Each row of a before or after table is a point. The points were changed in one or more steps. Then noise was added and the rows were shuffled. The steps act on columns, c1 being the first. Name the steps. A step turns or swaps two columns, mirrors them in a line or flattens them onto one, adds a multiple of one to another, or multiplies or shifts one. Angles are multiples of 10 degrees, from the lower column toward the higher: turns from -170 to 170, lines from 10 to 170 but not 90. Use the fewest steps. Two steps may share a column if one is a turn and the other turns, adds or multiplies; they go together, in the order done. Otherwise the lowest column goes first.
In the rows, 128 means zero.

Before:
[[104 105]
 [ 91 157]
 [146 142]
 [127  95]
 [ 81 162]
 [147 102]
 [136 137]
 [134  82]
 [139 122]
 [140 129]
 [147  94]
 [103  99]]
After:
[[118 105]
 [139 126]
 [149  93]
 [143 121]
 [171  94]
 [164  99]
 [ 59 162]
 [134 144]
 [121 100]
 [ 69 159]
 [163  83]
 [127 140]]
Steps: add -0.7 times c2 to c1

Before, 12 rows:
[[143 114 136  74 155 135]
 [144 114 116  75  99 124]
 [129 180 132  99 159 140]
 [115 118 111 100  88 131]
 [143 125 105  95 160 146]
 [ 88 160  91 188 145 168]
 [130 141 153 113 101 163]
 [ 85 108  96 111 129 132]
 [143 121 151  86  93 176]
 [139 179 109 160 136 186]
 [135 165 142 169 160 124]
 [109 137  93 157 128 140]]
After, 12 rows:
[[129  94 172 161 139 190]
 [107  89 136 169 155 123]
 [154 150 137  98  95 127]
 [113 137 162 158 115 141]
 [100 163 149 107  97 133]
 [151 109 115 112 111 156]
 [121 136 113  72 154 137]
 [162 149 130  75 128 118]
 [163 125 108  87 119 175]
 [116 137 147  98 160 149]
 [104  79 152 100 148 137]
 [ 87 120 174 191 107 170]]
Steps: turn c1 and c5 by 50 degrees; turn c2 and c3 by 150 degrees

Before, 11 rows:
[[146 111 101  99 142 166 113 113 158  76  80 150]
 [153 114  80 116 141  92 102  79 142 120 118 156]
 [159 108 164 119 140 150 108 156 174 117 134 161]
 [151 187 176 116 161 163 110 119 184  74 129 141]
 [150 139 111 157 107 134  91 141  95 128 125 172]
 [164 107 108 165  86 150 145 155 139 115 141 154]
 [146 108 100 117 133 155  97 123 150 131  94 101]
 [136 106 249 149 163  63 109 130 152 106 119 132]
 [118 103  92 132 110 143 102 135 135 105 146 141]
 [130 121 102 130 165 152 138 157 139 121 127 127]
 [ 96 134  77 138 127 125 136 131 182 136 113 162]]
After (11 x 12):
[[141 106 250 140 165  63 109 131 107 153 108 132]
 [142 108 165 139 141 151 106 156 117 174 125 162]
 [136 187 176 136 159 163 108 120  72 184 117 141]
 [128 121 102 130 163 153 137 156 121 139 116 128]
 [135 115  82 136 142  90 103  79 119 142 108 156]
 [167 107 107 160  86 150 145 155 117 141 132 153]
 [114 134  77 116 129 124 138 130 136 181 103 160]
 [126 111 102 125 141 166 114 114  78 159  71 151]
 [135 106 101 132 131 155  98 123 134 151  82 101]
 [155 140 113 152 107 134  91 141 129  94 114 173]
 [122 104  93 126 109 144 101 135 106 135 136 141]]
Steps: flatten c1 and c4 onto the line at 40 degrees; swap c9 and c10; shift c11 by -10

Before (14 x 20):
[[150  89 174 166 146 142 141 116 104 160 188  94 109 156 126 159  87 125
  106 158]
 [ 87 136 189 107 118  68 111  90 108 137 122 107 164  79 105 156 100 129
   98 183]
 [ 90 145 120 150 103 118 143 145 113  85 135 141 110 135 142 162  81 167
  159 110]
 [146 146 109 159  94 103 122 102 183 157 119 103 166 160 152 151 159 177
  161 123]
 [ 96 136 110 167 125 139 143 155 131  97 151 137 170  80 109 133 164 161
  171 184]
 [146 113 116  83 124 132  93 151 100 131 153 176 117 123 111 115 148 132
  128 129]
 [157 131 181 137 114  81 107  90 171  90 121 105 112 132 106  81 138 104
  169 177]
 [128  79 115  85  92 121 122  88 187 147 125 167 173 103 111 133 113 132
  116  99]
 [120 109 190 151 102  79 100 162 169 161 104 141 126 163 107 158 165 126
  168 151]
 [115 131 152 110 137  90 127  81 134  86 167 100 146 165 177 154 123 126
  136 137]
 [146 124 144 124 118 135 127  94 111 152 158 136 157 119 186  72 117 145
   99 111]
 [129 158 119 147 167 102 109 149 155 144 137 165 135 155 140 161 163 139
  167 106]
 [121 120 124  84 150  90 117 146 144 140 109 109 159 116 134 143 138 134
  113 118]
 [164  81 160 129 110 125 174  84 146 145 182 158 156  87 130 147 145 163
  102 108]]
After:
[[ 96 136 110 166 125 139 144 155 132  97 152 137  80 170 109 134 194 161
  172 183]
 [120 120 124  84 151  90 117 146 144 140 110 109 115 160 134 143 167 135
  112 118]
 [165  81 160 129 110 125 174  83 146 144 182 158  87 156 130 147 175 163
  102 108]
 [129 158 119 147 167 103 109 149 155 145 136 165 155 134 141 161 193 139
  166 106]
 [156 131 182 138 114  82 106  89 171  90 121 106 133 112 105  81 169 103
  170 177]
 [146 113 116  84 124 132  93 150 101 130 153 176 123 116 112 115 180 132
  129 129]
 [128  79 115  86  92 121 122  87 186 148 126 168 104 174 110 134 144 132
  116  99]
 [145 125 144 125 119 136 127  93 111 152 158 137 119 156 187  72 147 145
   98 111]
 [150  89 174 165 145 143 142 117 103 160 188  94 157 109 127 158 117 126
  105 157]
 [120 109 191 152 102  80  99 161 169 161 104 141 164 126 107 158 195 125
  169 151]
 [ 89 145 120 151 103 118 142 145 113  86 135 141 135 111 142 162 111 168
  159 109]
 [ 87 136 188 107 118  68 112  90 107 137 122 107  80 164 106 157 129 130
   98 182]
 [116 131 152 111 138  91 127  82 134  85 168  99 164 147 176 153 154 126
  135 137]
 [146 146 110 159  93 103 122 103 183 157 119 102 160 167 152 152 188 177
  161 123]]
Steps: swap c13 and c14; shift c17 by 30

Before, 9 rows:
[[141  95 112 154 134  92 121 174 110 116 103 172 160 115 148 154 168 126
  131 136 137 149 170 187 107 156 114  66  96 101 105  67 115  78 152  78
  139 165 145  74 127 147 133 163 130 144 125 105]
 [128 107 106 115 132 108 185 142  95 122 106 109 158 132 126 108 121 160
  141 178 110 131 108 127 107 101 107 129 104 172 102 119  88 106 173 122
  137 129 139 137 134 151 122 109 105 156 152 119]
 [132 160  68 150 108 116 114  88 136 108 131 153 166 133 146 134 142 171
   89 111 108 128  85 125 117 133 115 145 173 126 124 103  88 101 133 152
   95 101 133 102 127  97 143 164 129 151 133 139]
 [149 101 120 160 180 159 176 160  99 182 108  90 160 126 174  87 161 132
   87 125  80 145 117 129 142 175 104 108 150 130 123 128 124 134 120 113
  181 126 132  72 154 126  88 169 140  96 110 150]
 [147 129 141 145 129 155 181  80  93 141 121 141 137 111 151 115 102 148
  144 142 172 149  97 133 129 140  98 127 167 102  89  94 133 121 124 101
  163 147 118  97  94 140 153 115  95 118 126  98]
 [119 147 141 188 196  86 158 114 117  94 172 111 126 121 190  77 150 156
  113 124 155 120 104  69 164 104  88 177 125 137 144  70 129  76 140 135
  161  80 115 117 121 200 174  97 159 107 122  76]
 [179  97 100 177  98 120 147 155 131 114 138 111 129 152 126 121 140  77
  173 141 106 146 154 139 170 139 104 157 138 210 128 144 118 140 138 120
   92 131 145 159  66 113 138  81 102 117 119 158]
 [152 143 142 178 168 116 133 125 100 111 136 147 114 128 135 103 107 141
  154 116 155 136 113 131 132 129 118 168 171 133 114 116 155 148 107 156
   84 128  89 106 103 101  70 155 142 135 116 146]
 [139 129 109 106 129 104 169 110 123 119 123 141 168 149 133 112 114 107
  114 211 186  85 114  90 232 170 110 143 129 105 120 131  83  92 126 173
   67  69 166 142 116 146 119 123  94 172 143 134]]
After:
[[152 142 139 179 168 116 132 130 102 109 135 149 113 131 136 104 107 140
  155 119 106 136 113 129 132 129 124 165 176 134 116 119 155 150 133 154
   82 117  91 110 104 103  69 154 144 138 114 149]
 [149 125 145 145 129 153 182  80  95 143 119 144 139 109 148 115 104 147
  145 143  90 147  83 131 129 138 120 126 166 104  96  96 131 121 116 102
  162  95 115  96  93 140 154 114  93 117 125 101]
 [137  96 114 148 138  90 120 171 112 119 101 168 160 115 147 156 167 127
  132 135 129 149 109 169 110 157 123  67  87 102 167  67 116  76 121  78
  140  89 145  74 130 144 129 165 128 144 125 109]
 [182  97 103 175  98 117 144 157 133 112 135 114 129 153 127 118 139  76
  173 144 151 145 129 133 173 137 119 162 134 213 152 144 115 142 116 117
   93 134 149 160  65 113 135  80 102 120 123 156]
 [134 156  70 150 108 116 115  85 137 110 133 149 164 135 145 136 144 171
   86 111 134 129 124 120 117 134 120 145 169 127  86 103  87  99 109 152
   98 155 135 104 126  96 144 164 128 150 132 141]
 [119 147 143 187 196  88 155 113 119  96 171 113 124 118 191  77 149 156
  113 124  86 119 143  87 165 103 112 177 123 135 101  69 130  76 119 138
  164 164 114 118 119 198 173  95 158 107 123  75]
 [138 135 107 106 129 105 169 108 121 114 121 143 167 148 133 111 114 108
  115 213  54  86 117  98 230 171 118 145 133 108 112 131  84  92 128 174
   68 166 163 141 115 148 119 122  93 172 143 136]
 [130 109 104 113 131 112 184 144  95 122 106 106 158 128 125 106 123 160
  136 180 146 134 100 125 107 102 120 128  89 171 109 123  90 102  94 122
  138 135 142 139 130 147 121 107 103 154 155 120]
 [148 101 125 158 180 160 178 159  98 180 106  88 161 127 173  86 161 136
   89 128 174 147 123 129 147 174 120 107 153 129 116 128 120 131 126 115
  186 144 129  73 155 123  89 167 139  96 112 149]]
Steps: turn c21 and c38 by -160 degrees; swap c23 and c31; multiply c24 by 0.7; multiply c27 by 0.4; mirror c29 and c35 in the line at 170 degrees

Before:
[[140 134 134 162 142 114 147 135 127 163 112 162 182 115 120 164 141 130
  155 121 132  77 145 134  83  92 113 120 115  97  90 105 145 115 154 164
  114 160  90 142 135 106 123 160 163 142 147  75 137 107 141 130 145 171
  144 118 118 159 123 194 117 151 143 104]
 [115 122 126  84 179 111 172  78 155 132 101  94 137  68 105 147 163 119
  105 126 160 134 159  94 157 125 163 123  91 150 155 151 119 118 133 136
  111 114 144 112 147 103 146 117 156 147  66 128 221 145 169 100 146 164
  156 147 132 105 177 122 130 148 126 127]
 [137 110 192 125 165 125 168 111 134 119 128 127  82 159 168 160 131 101
  129 152 161 107 147 154 131 123  96 121 136 108 111 130  93 170 159 142
   84 102 105 103  76 104 175 131 127 107 151 132 165  59 192 116 124 159
  139 120 190 117 104 140 123 141 125 110]
 [114 155 158 158 114 124 190 115 149 186 129 100 140 128 152  98 145 104
  130 172 159 115 161 174 188  96 118 123 102 134 156 127 196 108 130 180
  155 119 124 121 162  59 134 151 129 128 148 159 129 140 159 118 144 139
  167  85 139 150 158 148 136 167  96 147]
 [116 134  90 111 132 119 172 136 125 157 154  87 151 151 141 114 106  94
  134 160 117 138  97 116  88 151 165 114 136 144 148 110 109 133 149 122
  139 138 138 113  97 113 129  59  77 179 125 125 114 148 157 127 120 165
  161 137 192  90 137 124 127  77 157 103]
 [114 172  79 143 155  92 148 125 130 133 134 118 106  78 101  84 137 141
  139 124 153 132  98 120 117  90 137 108 123 185 128 134 124 157 179 101
  137 113 109 178  79  78 152 131 155 199  97 119 124 131 114  88 120 125
  118 127 161 123 162  94 181 148 174 106]
 [193 146  93 158  98 115 133 102  99 116 112 122  95  90 163 133 102 115
  108 154 125 144 165 113 128 134 178 133 172 107 157  92 120 130  88 122
  157 140 133 157  71 129 143 149 114 132 207  89 112 132 173  86 164 182
  145 128 134  90 176 136  91 151 120 160]
 [151  98 141 126 128 135  86 151 142 121 101  86 145 134 149 131 171 127
  130  55 141 134 149 112 116 155  80 119 137 106 138 138  93 159 158 112
  145 161 121 141 136  87 119 126 121 139 135 104 195 117 134  87 102 132
   76 131  82 112 127 142 128 131 136 109]
 [ 83 151  93 101 119 130 126 192 109  99 156 110 174  86 137 142 132  65
   89  84 141 105 191 106 125 101  92 150 104 124 131 174 125 108 161  86
  137 111 100 122 107  22  87 129 155  99  90  91 129 131 135  65  98 115
   99 143 153 138  88 122 103 128  97 117]
 [165 169 134 131 105 136 150  97 136 113 117 148 135 115 119 198 151  98
  111 152 169  98 134 124 150 102 124 121 135 141  86 116 178 123 117 144
  118 169 160 141 161 152 157 111 127 131  91 106 166 171 144  94 123 143
  166  80 142 127 139 113 131 104  71 144]
 [120 153  97  89 135 120 102 130 121 118 102 101 164 154 170 145 109 135
  136 137 142 106 146 115 136 131 127 118 126 149 118  93  79 158 111  80
  116 150 123 154 137 102 142 158 148 151 129 102  85 100 124 143 123 163
  124  89 162  99  68 116 141 147 165 132]
 [109 130 115 124 141 173 117 102 120 128  95 163 160 140 115 106  86  88
  122 134 115 116 132  38 156 109 142 151 132 102 132 122 138 118 136 195
  100  85 116 145  91  87 133 143 191 106 136 167 126 178 143  98 151 182
  111  77 186 109 120 109 137 146 133 147]]
After, 12 rows:
[[109 126 118 124 143 175 148 102 120 128  97 164 156 141 112 139  82  87
  120 135 115 118 135  37 154 107 145 153 137 102 127 126 140 122 140 195
  101  85 113 143  92  82 133 142 191 101 132 163 128 175 152 101 148 179
  111  75 186 106 114 106 134 149 134 142]
 [110 176  81 144 156  88 143 123 134 132 134 115 104  80 100 177 139 139
  138 124 149 132  99 121 118  91 139 102 123 186 129 136 125 154 179 103
  136 115 108 179  75  77 151 129 155 198  95 119 123 131 103  86 121 124
  116 124 162 126 165  96 186 146 174 107]
 [139 108 189 122 167 125  75 109 141 117 128 123  81 157 168 128 131 102
  131 154 158 107 150 149 135 125  98 124 138 107 111 123  92 167 155 140
   82 105 106 102  74 105 174 132 127 109 150 130 165  57 228 119 125 157
  137 120 187 118 105 139 126 143 123 112]
 [148  99 142 128 126 135 162 155 138 119 105  88 138 133 148 103 173 129
  131  48 146 137 146 117 116 153  78 116 135 107 140 141  91 158 153 109
  142 164 119 140 135  87 119 122 120 139 135 102 196 118 134  82 103 129
   76 135  84 115 129 144 130 132 133 107]
 [110 157 158 158 111 129  99 110 153 182 128 102 143 127 151 193 145 104
  125 172 162 113 162 172 184  91 116 121 104 131 158 122 195 104 129 178
  158 123 123 122 166  55 135 151 125 133 151 159 129 138 176 120 144 140
  167  86 141 143 156 144 139 167 100 146]
 [113 123 134  86 183 111  80  76 156 130 106  93 138  64 108 142 163 120
  105 128 162 133 157  92 154 122 164 123  92 155 154 147 121 118 130 132
  105 115 148 112 150 102 149 115 156 148  67 131 225 142 196 104 146 162
  153 149 130 108 178 125 132 152 126 131]
 [116 130  90 110 129 115  97 135 124 157 155  93 153 155 141 163 103  98
  137 156 118 138  99 112  82 149 164 117 138 140 146 115 106 135 150 121
  138 137 141 111 101 113 131  60  79 182 127 127 113 153 171 126 119 167
  164 135 194  97 137 124 123  75 157 104]
 [195 146  93 160  98 115 120  97  92 114 114 122  93  89 169 126 103 117
  104 154 124 143 164 108 127 140 175 131 172 103 157  94 120 132  86 121
  162 139 136 158  68 128 144 151 115 133 207  90 113 130 202  86 162 181
  143 126 137  92 175 136  90 149 118 162]
 [120 157  99  90 132 118 142 130 117 117 101 101 167 152 168 100 110 139
  140 137 141 108 145 116 136 131 125 123 128 151 117  91  81 162 112  77
  113 149 118 157 137  96 139 163 149 150 130 103  86 100 122 150 125 163
  123  90 166 101  66 118 146 150 167 136]
 [167 171 134 133 107 134  63  94 134 115 117 151 137 118 117  84 150 100
  113 153 170  95 134 123 151 105 122 117 135 146  92 112 180 122 115 148
  119 165 162 141 161 156 159 113 124 136  93 106 165 171 155  94 128 141
  165  75 147 124 141 114 132 104  72 148]
 [ 79 150  98 102 119 131 117 188 111  99 156 110 177  84 137 114 133  68
   88  81 141 109 192 105 124 102  89 150 103 131 132 172 123 108 163  85
  141 113  98 119 107  18  86 129 156  94  83  87 133 127 138  65  96 108
   98 141 150 140  89 124 101 128 101 109]
 [143 136 134 165 146 113  93 135 124 162 110 163 185 115 127 116 142 131
  156 122 129  76 149 132  82  93 115 122 120  95  92 102 141 114 150 166
  114 165  89 141 130 101 125 165 157 143 150  73 136 108 150 131 146 174
  149 116 120 160 124 196 114 153 144 106]]
Steps: turn c7 and c16 by 140 degrees; multiply c51 by 1.6

Before (13 x 64):
[[132 111 128 120 121 121 120 108  96 130 146 152 149 162 120 104 119 174
   97 143 105 107 195 111 137  55 148  95 115 119 170 117 113 155 137 161
   94 137 147 179  91 161 142 132  87 137 156 118 123 121  86 131 163 130
  170 134 128  91 133 109 147  89  88 128]
 [163 156 134 101  99 139 139 171 156  86  93 163 116  88 150 165 151  87
  133 101  83  90 109 118 125 144 160 118  96  89  83 146 125  86 183 118
  122 131 124 111 143 119 108 104 165 160 111 134  86 138 159 157 114 101
   92  89 101 173 181 159  82 157 100 164]
 [168 148 166 134 109 159 119 156 166 117  65 164 117  91 138 155 149 131
  131 100 105 112 119  91 131 169 140 120  87  81  83 134 117 102 151 141
  134 139 116 118 136 129 130 109 174 214  93 168  87 148 156 128 104  78
  107 132 112 106 183 181  76 145 140 148]
 [155 135 116 137 117 156  78 170 144  73  72 181 106 105 186 132 152  71
  176 105 114  85 120 120 108 143 132 118 113 122  67 117 105 165 134  92
  119 159 100 159 179 157 103 172 177 178  80 139 145 117 135 188 119  64
   55 115  92  84 182 136 105 155 164 119]
 [114  96  89  80 122 125  96  95 145 127 128 166 148 131 127  66  95 165
   93 132 149 108 138 106 130 105 157 115 141 160 113  90 115 169 124 125
  114 160 106 184 118 185 176 135  88 140 134 143 149 117 101 110 173 133
  170 106 115 116 143 133 131 113  92 112]
 [108  63 130 111  97 134  92 128 105 142 153 126 145 143 113  77 135 167
   91 166 119 130 155  82 135 104 144  88 145 132 140 122 118 189 150 145
  117 129 147 176 117 163 168 143 111 127 122 113 132 146 104 145 131 115
  138 150 144 144 133 107 170 120 103 165]
 [217 127 107 135 107 172  80 166 185  92  72 202 110 130 169 139 178  75
  148 113 128  72 101  93  89 159 147 133 143 107 127 144 134 153 134  77
   82 121  90 156 171 176 101 145 181 201 106 169 138 139 104 174  85  81
   79  95 101  94 124 154 132 153 154 134]
 [130 103 102 118 116 135  93 140 125 114 138 166 123 117 155 100 124 164
   82 149 111 105 127 106 137 112 137 111 157 115 100  98  75 160 121 113
   91 151 109 149 120 182 172 155 112 140 113 143 138 108  82 154 178 178
  155 105 172  82 128 143 145  85 115 131]
 [124 127 155  95 103 131 154 134 131 130 122 141 159 130 123 136  88 131
  126 149 126 153 168 121 171 134 104 146 116  88 137 133 120 141 165 179
  122 125 195 131 150 119 145  87 138 120 153 112  90 146 143 116 135 131
  176 150 120 148 134  96 104 119 115 183]
 [136 125 158 108 121 125 129 154 131 114 118  92 157 150  93 143 132 126
  108 156 144 122 142  97 159 109 144 149  85  84 163 138 125 119 189 165
  179 153 185 138 134 106 138  72 116 148 159 104  89 126 166 128 148 130
  144 177 145 175 122 119  91  87 117 151]
 [166 150 171  98  94 107 126 162 124 119 120 123 136 135  98 113 130 145
  125 139 117 125 152  95 179 132 133 139 106  75 146 172 143 136 137 171
  163 126 150 119  95 107 122  87 153 130 120  94  82 142 192 124 137 130
  137 136  78 164 112 102 124  94 139 165]
 [116  82 179 118 159 110 141 145 122 170 121 135 148 169 128 111 132 117
  112 144 108 125 139 112 161 121 125 143  88  98 144 153 144 109 153 184
  161 151 165 104 109 138 110  94 149 137 143 102  81 132 151 111 131 139
  158 149 112 167 114 113 121  91  97 176]
 [148  92 112 103 126 123  94 123 155 137 143 154 157 140 128 107 113 201
  101 134 157 127 153 133 139  84 134  82 125 148 136 100  97 158 140 134
  103 147 124 132 105 145 158 167 143 144 125 121 129 121 112 158 169 150
  178 134 156 122 122 114 157 140  84 109]]
After (13 x 64):
[[153  96 128  99 121 125  95  95 146 126 142 166 148 132 127  67  95 159
  136 132 147 108 138 106 130 104 157 163 130 159 113  91 115 173 124 125
  114 160 106 184 117 185 176 135  76 140 135 170 149 117 101 111 173 133
  169 105 116 114 143 134 131 114  91 126]
 [ 98 151 128 121  95 106 127 163 124 119 104 123 137 135  97 113 129 158
  106 140 117 125 152  95 179 132 133 160 132  75 145 171 143 122 137 170
  164 128 151 118  95 107 122  87 141 131 119  76  82 142 192 124 138 130
  137 135  78 163 111 103 125  94 139 167]
 [138 103 129 108 116 135  92 139 125 114 159 166 123 117 154 100 123 162
  110 150 111 105 126 106 137 112 137 129 123 115 100  98  75 157 121 115
   91 150 109 150 120 182 172 156  83 140 113 156 138 108  82 154 176 179
  154 106 172  81 128 143 145  85 115 142]
 [ 26 128 127 152 107 171  80 166 186  92 134 201 110 130 170 139 178 109
  101 114 128  73 100  93  90 158 147 124 186 108 126 143 135 150 134  77
   81 120  89 156 171 175 102 146 177 201 105 132 139 139 103 173  86  81
   79  94 100  95 124 154 132 153 154 143]
 [132 127 128 128 104 131 153 135 132 130 115 142 158 130 123 136  88 129
  118 149 124 153 167 121 170 135 103 166 131  88 137 133 119 122 165 178
  121 125 195 132 150 118 145  87 133 120 154 105  91 146 142 117 136 131
  175 150 120 148 134  96 104 119 115 184]
 [ 91 147 128 135 109 159 119 156 166 117  76 165 116  91 138 155 150 145
   94 101 105 112 119  91 132 169 140 118 182  80  83 135 117  98 151 142
  133 139 115 119 135 128 131 110 160 213  92 136  88 148 156 128 105  77
  107 132 113 106 182 181  75 145 139 138]
 [ 82 136 128 129 117 155  78 171 144  73 104 181 106 106 185 131 152  85
  121 105 115  85 120 121 108 143 132 116 180 122  67 117 105 166 134  92
  118 158 100 160 179 156 102 172 196 178  79 105 145 117 135 188 119  65
   56 115  92  84 181 135 106 153 164 132]
 [134  92 128  84 126 122  93 123 155 138 128 154 157 140 127 108 113 203
  100 134 157 127 153 134 139  84 134 127 113 148 135 101  97 163 140 135
  104 148 124 131 106 145 158 166 116 145 125 110 129 121 112 157 169 150
  177 135 156 122 122 113 158 138  84 121]
 [ 81 157 128 114  98 139 138 170 156  85  91 163 116  87 150 166 151 102
  102 101  84  90 110 117 126 144 161 147 158  89  83 146 125  76 182 119
  122 131 124 110 144 119 108 104 156 160 112 108  87 139 159 157 113 101
   92  91 101 173 180 159  82 157 100 148]
 [139 111 129  85 121 121 120 108  97 129 117 151 149 162 119 104 119 172
  140 143 106 107 195 111 137  55 148 120 109 120 169 117 114 153 138 161
   94 137 147 179  92 161 142 131  78 136 156 147 123 121  87 130 163 132
  169 133 128  91 133 109 146  89  88 138]
 [135  83 128 134 159 109 142 144 121 170  86 134 148 168 127 110 133 115
  102 145 108 125 140 112 162 121 124 144 128  99 144 152 144  94 152 185
  161 152 165 104 109 139 111  94 128 136 142  87  81 132 151 111 132 140
  157 149 112 167 115 113 121  91  97 166]
 [161  64 128  77  97 133  92 128 105 142 150 126 145 144 113  77 135 157
  118 168 119 130 155  83 137 104 144 122 107 132 139 123 117 172 150 146
  117 128 147 176 117 163 168 142  88 126 121 125 133 147 103 145 131 115
  137 150 145 145 133 106 170 119 103 184]
 [120 126 128 137 121 126 128 154 130 114  83  91 158 150  93 143 132 128
  124 156 144 122 142  97 159 109 144 155 131  85 162 139 125 111 190 165
  179 153 186 138 134 105 138  72 105 148 159 113  90 126 166 127 148 130
  144 177 145 175 122 119  92  86 116 145]]
Steps: mirror c1 and c18 in the line at 80 degrees; multiply c3 by 0; turn c4 and c28 by -60 degrees; add 0.3 times c9 to c4; turn c11 and c29 by -80 degrees; add -0.7 times c45 to c48; turn c19 and c45 by 50 degrees; turn c34 and c64 by 20 degrees
